Each row is a point. A path goes straight from each point to the next, and from the last back to the first. The post is the endless flat space through its rows: a point in 2 columns, a line in 3, a plane in 4, and so on, so that a path can go around it. How many times does the path go around the post? Going back the other way cancels.

Post (2 x 3)
[[19, 25, -42],
[-24, -28, 26]]
Path (18 x 3)
[[-80, 8, -15],
[0, 44, 36],
[56, 31, 10],
[21, 45, -39],
[-12, 53, 16],
[54, 17, 19],
[33, 4, -29],
[-14, -43, -15],
[-27, -3, -20],
[-37, -44, -30],
[-17, -78, 30],
[36, -33, 43],
[-4, 4, 24],
[-14, 21, -12],
[-79, -56, 19],
[-21, -36, -22],
[-14, -100, 28],
[-14, 5, -51]]
Times around: 0

Post (3 x 4)
[[-19, 32, -2, -58],
[17, 4, 44, 27],
[-29, 40, 9, -7]]
Path (24 x 4)
[[-56, -7, -6, -54],
[-51, 47, -3, -74],
[-55, 96, 23, -30],
[85, -4, 59, 15],
[36, -6, 28, -5],
[-8, 9, 14, -11],
[-26, -2, 52, 39],
[-31, 50, 35, -31],
[-25, 85, 11, -8],
[-56, 78, -27, -25],
[-11, 18, -2, -33],
[-15, -30, 17, -32],
[-49, 33, 46, -8],
[-8, 40, 48, 42],
[26, 22, 12, -68],
[14, 26, -11, -52],
[15, -28, -3, -10],
[-50, -4, 1, -53],
[-55, 51, 1, -64],
[-42, 61, 21, 17],
[-1, 36, 7, -8],
[9, 24, -8, -6],
[9, -33, 5, -41],
[32, -47, 24, 39]]
Times around: 4

Post (7 x 8)
[[2, -50, -44, -54, 32, 40, 24, 4],
[39, -74, -28, -17, 0, 28, -4, -16],
[-22, 18, 16, 41, -11, -60, 2, 26],
[-30, 8, 56, 45, 1, -42, 37, -3],
[-11, 40, 36, 75, 18, -20, -7, 12],
[51, -20, 6, -52, 18, 19, 15, 0],
[32, -15, 7, -40, 15, 9, -33, -28]]
Path (30 x 8)
[[-14, 8, 28, 28, 42, 2, 3, -5],
[-30, -20, 55, 41, -7, -8, 23, 1],
[70, -51, 33, -3, -3, 46, 1, -35],
[51, 4, -6, -5, -26, -12, 14, 1],
[22, -43, 19, -61, 54, 59, 39, -62],
[-16, 26, -51, -21, 49, -20, -27, 48],
[-39, -61, -53, -47, 31, 10, 32, 35],
[37, -45, 22, -36, 0, 18, 47, 12],
[-7, 21, 39, -15, 18, 14, 1, 17],
[-24, -59, -14, 6, 21, 2, -29, 19],
[81, -20, 68, -34, 59, 21, 32, -37],
[-82, -23, -17, 28, -16, -88, -34, 49],
[41, 2, 26, 49, 2, -33, 10, 78],
[35, -80, -68, -8, -33, -53, -50, 27],
[-30, -62, -53, -22, 26, 1, 12, 62],
[36, -8, 21, -25, 23, -45, -66, -26],
[52, -40, 7, -17, 13, 12, -10, 24],
[32, -59, 66, 49, -11, -19, 18, -45],
[74, -7, 39, 28, -2, -55, -46, -48],
[28, 45, 19, 5, 40, -11, 19, 27],
[-41, -57, 13, 13, 14, -22, 1, -37],
[25, -48, 52, 21, -20, -26, 74, 31],
[-2, -38, 10, -20, -54, -4, -14, -11],
[4, 31, -28, 1, 2, 20, 10, 43],
[29, 47, 80, -62, -2, 6, -12, 7],
[-32, -59, 5, -7, 32, 44, 56, 7],
[-1, -67, 28, 18, -54, -23, 50, 17],
[-30, -13, 12, -26, -28, -59, -34, -35],
[36, 41, -25, -112, 29, -23, 45, 18],
[-27, -29, -64, 23, 65, 42, -40, -15]]
Times around: 2

Post (10 x 11)
[[-2, -19, -51, -44, 31, 14, 14, -29, 5, -70, 15],
[-39, 68, -26, -11, 49, 7, 53, 11, 15, -16, -46],
[-13, -56, -33, -5, -39, 31, -40, 11, 43, -41, -8],
[-41, 42, -1, -51, 6, -16, 16, 36, 33, 4, -11],
[-38, 29, 0, -55, 44, -15, 25, 9, -4, 12, -56],
[45, -29, 22, -31, -14, 13, -4, 47, -12, 28, 25],
[-36, -35, -9, -26, -63, 31, 15, 61, 32, -37, -17],
[-40, 29, -22, -33, -17, -10, 45, -37, 36, -21, -52],
[14, -40, -1, -18, -13, -21, 5, 53, -18, 32, 31],
[42, -43, 37, -3, -18, -21, -14, 35, -4, -14, 18]]
Path (30 x 11)
[[10, -36, -6, -55, -21, -6, 41, 63, 26, -61, 27],
[23, -72, -50, -55, -59, 36, 54, 99, -46, 32, -2],
[-66, 59, 21, -83, -46, -51, -8, 64, 18, -2, 23],
[-10, -50, -26, -32, -62, 36, 28, 6, -1, 13, 3],
[-11, -34, 12, -37, -44, -22, 17, 41, 18, 47, 47],
[31, -28, -9, 47, 56, -8, -1, 39, 6, -69, -36],
[3, 3, -36, -46, 13, -15, 1, 77, -9, -47, 11],
[-5, -32, -33, -51, 4, 14, 6, 0, -18, -24, -10],
[-4, 60, 6, -23, 53, 15, 17, 5, -17, -40, 42],
[-45, -31, -65, -41, 53, 79, 1, 48, 15, -41, 6],
[22, -30, 36, -2, 10, -52, 0, -35, 27, -44, -14],
[18, -25, 7, -54, -12, -3, 25, -78, 5, 9, -14],
[-69, 21, -30, -40, 18, 48, 27, 22, 24, -84, 12],
[24, -46, 5, -76, -31, 57, 66, 13, 13, -39, 40],
[-6, -48, -41, -8, 8, -12, 50, 51, 12, 28, -19],
[-19, 33, -9, -42, 44, -35, -12, 1, 18, 9, -99],
[-32, 38, 21, -68, -33, -26, -20, -34, 42, -25, -39],
[-31, 14, 20, -1, -77, -13, 26, -19, -1, 32, -3],
[1, -26, 61, -44, 2, -3, 30, 35, -12, 13, 36],
[-51, -60, -100, -6, -6, 22, 20, 109, 27, 9, 54],
[44, -14, -19, 71, 26, 19, -25, 64, 20, 10, -31],
[4, 28, 10, -73, 7, -77, -25, -19, 4, 9, -15],
[2, 38, -3, -73, 77, 43, -23, 18, -21, 2, 16],
[6, 10, 33, 46, 22, 49, 15, -12, 22, -39, -16],
[45, -1, 15, 53, -6, 13, 44, 65, 1, -1, 9],
[45, 40, -4, -8, 8, 4, 11, 94, 62, 0, 24],
[0, -23, -21, 20, 3, -57, 10, -5, -13, -21, -14],
[-73, -8, -40, -50, 25, 29, -41, 95, -1, 1, 27],
[-3, 25, 59, 15, 8, 2, 33, -11, 1, 1, -18],
[11, -76, -55, -47, 61, 91, 17, 44, -26, -46, 27]]
Times around: 5
